Each row is a point. The points of each table are mixes of a few directions, plus a little noise. Count the directions of each table, and those that both share. Where both have some left over, give the other angles between the two spaces (their principal angles), to ten degrees, smallest first.

First (6 x 3):
[[  8 -18  20]
 [-26 -63  46]
 [ 72  -4  33]
 [ 16  64 -51]
 [-80  -7 -27]
 [  9  29 -22]]
Second (5 x 3):
[[-39  91 -50]
 [  6 -32  53]
 [ -8  20 -10]
 [ 29 -67  35]
 [ 13 -12 -30]]
Directions: first 2, second 2, shared 1; angles 80

First:
[[ -6  -5  29 -13 -14   8]
 [ 77  22 -74  28  44 -10]
 [-33   3 -45  24  14 -20]
 [-18 -11  53 -23 -26  14]
 [-27 -13  58 -25 -29  14]
 [  7   4 -21  10  10  -5]]
Second (7 x 6):
[[-14 -19 -25  28 -15 -19]
 [ 28  22  16 -34  16  27]
 [-40 -12 -37   2 -30  10]
 [-95  11   4   8  24 -26]
 [ 81  22  29 -24  26  21]
 [-12  -7  41  -4  -7  -5]
 [ 50 -16 -28  24 -14  -6]]
Directions: first 2, second 4, shared 2

First, 10 rows:
[[ -4  -8  -7  54 -18  15  17 -43]
 [ -5 -15 -14  95 -34  24  30 -74]
 [ -4 -12 -10  73 -25  18  22 -57]
 [  3   5   5 -32  11  -9 -11  24]
 [ -4 -14 -14  89 -31  22  27 -70]
 [  1   4   6 -28   9  -8  -8  23]
 [  2   7   7 -50  18 -12 -16  39]
 [  4  15  13 -90  32 -23 -27  71]
 [  2   5   5 -32  11  -8  -8  24]
 [  4  13  10 -80  26 -22 -24  63]]
Second:
[[ -8 -48  37  31  -7 -20 -25  45]
 [-10 -57  14   8 -25 -43 -16  63]
 [  7  56 -43 -41   9  18  28 -44]
 [-15  54 -11 -24  22  -2  -6  -4]
 [-10 -36  43  37   2 -15 -31  41]
 [  8  51  12  12  35  49   0 -58]
 [ -3 -74  32  35 -22 -31 -19  55]
 [ 15  25 -47 -36  -9  14  38 -40]
 [ 16  29 -34 -20   2  31  33 -54]]
Directions: first 1, second 3, shared 0; angles 40

First, 8 rows:
[[ -3  12  -3 -32  40   7  -1 -25   3   3 -19]
 [ -1  24 -29  -2 -35  26 -20  21   2 -12 -13]
 [ -8   2  23  11 -32  72 -14   2  74 -15  91]
 [-21 -49  29 -30 -55   1  45  73 -53 -37  -8]
 [  0  13   9   9  60 -77 -12 -15 -19  42   2]
 [-18 -18   1  13   5  34   4  -3 -18  -7  -4]
 [ 33  24 -64  76 -33 -23 -28 -20 -13  19 -54]
 [ 17  -5  31 -45  48 -35  25 -32  25   8   6]]
Second (9 x 11):
[[-24 -37  -3   5  53   5   0 -24 -31  -1 -26]
 [-16  -4 -33  -8 -11  15 -50  27  23 -23  13]
 [-93   2 -35   0  54  95 -61  24 -64 -15 -21]
 [ 54  55  58   8 -48 -26  82 -14  -3  39   9]
 [-11 -55 -15   1  47 -18 -15 -22  -1 -12 -20]
 [  2   4   0  -1  -5  -1   3   3   2   0   3]
 [ 28 -17  -8  -5 -15 -37  -7  -1  40  -9  12]
 [  5  12 -19  -9 -34   2 -30  27  33 -15  23]
 [ 55  46  56   8 -42 -32  81 -16   0  37   7]]
Directions: first 6, second 3, shared 2; angles 80

First (8 x 14):
[[ 29   7 -34   1  -8  24   4  -6  12 -17 -11  28 -26 -25]
 [  3  18  20 -27  -3  -5   7   5 -44 -10   6 -12  -2  12]
 [-47 -37  24  29 -12 -24  -3 -26  33  24  22 -40  50  37]
 [ 32  -1 -57   8 -50  40  20 -54  26 -39   2  19 -16 -11]
 [-13   0  19 -11 -20  -8  11 -20 -22  -8  17 -28  19  28]
 [-15  13  46 -13  67 -32 -26  76 -28  39 -17   3  -6 -12]
 [ 17 -17 -50  37  11  22 -13   2  70   7 -24  43 -21 -42]
 [ -6  17  33 -25  14 -16  -1  23 -46   4   4 -15   2  12]]
Second (8 x 14):
[[-17   8  38 -17  15 -22  -3  20 -35  12   7 -21  12  18]
 [ 25   8 -29   0  -1  19   1   1  10 -12 -13  27 -24 -24]
 [ 24  44  19 -61 -31   8  28 -15 -95 -44  16 -19 -13  24]
 [  7 -15 -32  24  -9  15  -2 -17  44  -2  -6  17  -4 -15]
 [  8   9   2   1  49  -6 -21  55   4  23 -25  29 -23 -34]
 [-41 -44   6  52  26 -22 -24  10  74  47  -3  -6  31   0]
 [ 29   4 -41   1 -31  30  14 -32  13 -30  -2  19 -18 -13]
 [-35 -13  36  -1 -18 -22   7 -22 -15   7  26 -46  40  44]]
Directions: first 3, second 3, shared 3

First:
[[ 10  24  25 -11 -10  21  -2 -13  -7   4   4   5   0 -14  -4  44 -31   0]
 [-28 -20 -26  -4 -21 -95  14  14  18  38 -47   5 -12  70 -30 -58  -7  13]
 [ 12  21 -13   2  10  49  13 -13 -15 -13   8   5 -13 -19  26  -2  20  13]
 [-46 -31  18   6   6   1  -6  19  37 -26  19 -21   1  -5 -17 -20   8 -13]
 [-19 -49 -27  17  53  -8  -8   5 -23   7  -2 -20  24  14  20 -21  44 -36]
 [ 58  13  19   7 -33  17 -30  24  26 -44  46  11  14 -61  -2  19   4  14]
 [-39  22  -6 -19  40  26  36 -53 -60  58 -49  -3 -14  47  18  35 -29 -19]
 [ 50  20  10   1 -45 -13 -17  19  25 -23  22  19   2 -31 -12   4  -8  26]]
Second, 9 rows:
[[ 31 -72  38  27 -26 -58 -80  82  78 -72  79 -19  58 -63 -41 -10  27 -27]
 [ 10 -22  13   9 -10 -19 -27  27  25 -23  25  -6  19 -20 -13  -2   8  -8]
 [  7 -15   8   5  -5 -10 -16  16  14 -12  15  -3  14 -12  -8  -2   3  -4]
 [ -6  13  -6  -4   4  11  16 -15 -14  12 -13   4  -9  12   9   3  -5   6]
 [ -9  20 -11  -8   8  17  23 -23 -21  21 -24   6 -16  19  12   3  -8   6]
 [-17  37 -20 -14  12  30  41 -42 -40  37 -41  10 -29  32  21   4 -13  14]
 [ 10 -24  12   9  -9 -20 -29  29  27 -24  28  -7  21 -22 -15  -2   9 -10]
 [-24  55 -28 -21  20  43  61 -62 -59  54 -60  14 -45  48  30   7 -20  20]
 [ -3   9  -4  -3   3   7   9  -9  -8   8 -10   3  -7   7   5   1  -3   3]]
Directions: first 5, second 1, shared 1
